Each point is reached from the start by the listed moves, each made once or not at all, plus a little noise. Say if it took an odd or an even number of moves. Then give how often each move was made.

Moves:
(1): [ 0.07  0.17 -0.13 -0.26 -0.05]
(2): [ 0.03  0.58  0.29  0.14 -0.24]
(3): [-0.35 -0.33  0.66 -0.38 -0.21]
Start: [ 0.04 -0.20 -0.16  0.22  0.09]
Points:
[ 0.11 -0.04 -0.26 -0.02  0.07] => odd (1, 0, 0)
[ 0.15  0.52  0.04  0.09 -0.15] => even (1, 1, 0)
[-0.29  0.06  0.85 -0.04 -0.30] => even (0, 1, 1)
[ 0.03 -0.21 -0.21  0.20  0.07] => even (0, 0, 0)

Moves:
(1): [ 0.41 -0.10  0.24  0.04  0.09 -0.50 -0.26 -0.18  0.01]
(2): [ 0.03 -0.04 -0.06 -0.20  0.34 -0.11  0.04  0.10  0.15]
(3): [-0.51 -0.05  0.14 -0.08 -0.10  0.07 -0.65 -0.25  0.00]
(4): [ 0.07  0.19 -0.34  0.12  0.06 -0.33 -0.16 -0.10 -0.21]
(5): [ 0.07  0.02  0.09 -0.11  0.19  0.10 -0.26 -0.03 -0.42]
(6): [ 0.18  0.10 -0.09 -0.07  0.08  0.05 -0.06 -0.43  0.07]
(7): [-0.09 -0.02  0.13  0.32  0.25 -0.11  0.11 -0.11 -0.07]
(8): [ 0.11  0.02  0.07  0.28  0.01  0.49 -0.16  0.15  0.22]
Start: [-0.05 -0.28 -0.01  0.02  0.05 -0.01  0.38 -0.48  0.22]
Points:
[ 0.30 -0.11 -0.28  0.14  0.60  0.10 -0.14 -0.37 -0.07] => even (0, 1, 0, 1, 1, 0, 0, 1)
[-0.46 -0.26  0.20 -0.14  0.07  0.17 -0.52 -0.75 -0.19] => even (0, 0, 1, 0, 1, 0, 0, 0)
[-0.02 -0.27 -0.01 -0.02  0.07  0.01  0.39 -0.45  0.24] => even (0, 0, 0, 0, 0, 0, 0, 0)
[-0.19 -0.10 -0.27 -0.36  0.64 -0.21 -0.73 -1.20 -0.23] => odd (0, 1, 1, 1, 1, 1, 0, 0)
